Each row is a point. Each copy is the shape, with its points in the same order, stretched, turned, moved and blurred by noise. Some copies are also mirrored. Which?

Shape (9 x 3):
13; -35; -13
-5; -17; -55
28; -5; -31
-10; -42; 5
4; -6; -14
0; 14; -28
-16; -28; 28
12; 24; 16
-18; 1; 5
Copy 1, 9 rows:
10; -34; -13
2; -12; -54
35; -8; -29
-15; -38; 6
9; -5; -11
12; 17; -25
-21; -25; 31
22; 21; 22
-11; 6; 9
Copy 1 is: only turned
Copy 2 (9 x 3):
26; -35; -13
44; -6; -60
45; 4; -15
-5; -45; -19
14; -1; -19
22; 20; -31
-29; -40; -4
-10; 18; 9
-16; -4; -20
Copy 2 is: only turned
Copy 3 (9 x 3):
20; -29; -7
-20; -22; -39
-16; -24; 3
43; -15; -15
3; -6; -6
-18; 3; -11
53; 4; -4
5; 20; 26
18; 16; -8
Copy 3 is: mirrored
Copy 4 (9 x 3):
-17; -17; -34
32; -24; -37
6; 12; -45
-25; -28; -4
6; 2; -19
33; 8; -14
-30; -14; 23
6; 34; 1
11; 1; 17
Copy 4 is: mirrored

Shape (11 x 6):
-22; -9; -18; 17; -7; -8
-17; -11; -9; -5; 9; 13
11; -23; -5; -1; -4; -5
13; 18; 36; 4; 37; 1
-14; -12; -10; -12; 2; -20
13; 0; -11; -47; -24; -1
19; 8; -9; -33; -18; 7
10; 23; -41; -44; -12; 2
-28; -23; -14; -5; 6; -18
29; 29; 36; 16; 29; -16
-1; 26; 40; 12; 7; -10
Copy 1 (11 x 6):
-21; -7; -22; 11; -9; -4
-23; -17; -8; 5; 15; 6
10; -20; -13; -6; 5; -10
7; -5; 28; 20; 27; -17
-20; -7; -20; -6; 10; -17
-5; -10; 5; -49; 11; -7
7; -5; 8; -39; 13; 7
-4; 7; -16; -54; 29; 19
-33; -14; -25; 7; 9; -20
42; 17; 30; 22; 13; -27
8; 21; 32; 15; -2; -24
Copy 1 is: only turned
Copy 2:
-22; -16; -17; -10; -1; 6
6; -7; -13; 2; 16; 17
7; -6; -18; 16; -16; -1
31; 9; 35; -8; 5; -16
-8; 3; -22; 6; 4; -13
18; 39; -37; 20; -19; 7
26; 30; -29; 10; -21; 10
27; 34; -60; -14; -8; 11
-18; -8; -25; 10; 14; -4
25; 11; 35; -18; -18; -32
2; 27; 37; -16; -13; -9
Copy 2 is: mirrored
Copy 3:
-25; -25; -17; 7; 21; 12
-17; -12; 5; -19; 16; 14
6; -24; -4; -17; 14; -5
12; 8; 42; 17; 18; -9
-24; -14; -10; -9; 17; -13
4; 13; -17; -41; -20; -10
10; 13; -14; -35; -10; -3
-11; 40; -40; -44; 2; 2
-39; -24; -6; -11; 30; -7
26; 15; 31; 34; 17; -19
2; 6; 28; 32; -4; -8
Copy 3 is: only turned
Copy 4 (11 x 6):
-15; -15; -13; 24; -12; 1
-19; -10; -19; 4; 10; -1
14; -12; -13; -5; -10; -2
-3; 23; 30; -13; 28; -18
-13; -18; -15; 2; -18; -23
-20; 2; -34; -39; -34; -6
-14; 16; -27; -33; -23; 4
-31; 29; -54; -27; -36; -13
-15; -31; -16; 15; -11; -21
11; 32; 39; -10; 9; -18
-20; 13; 38; -5; 2; -7
Copy 4 is: only turned
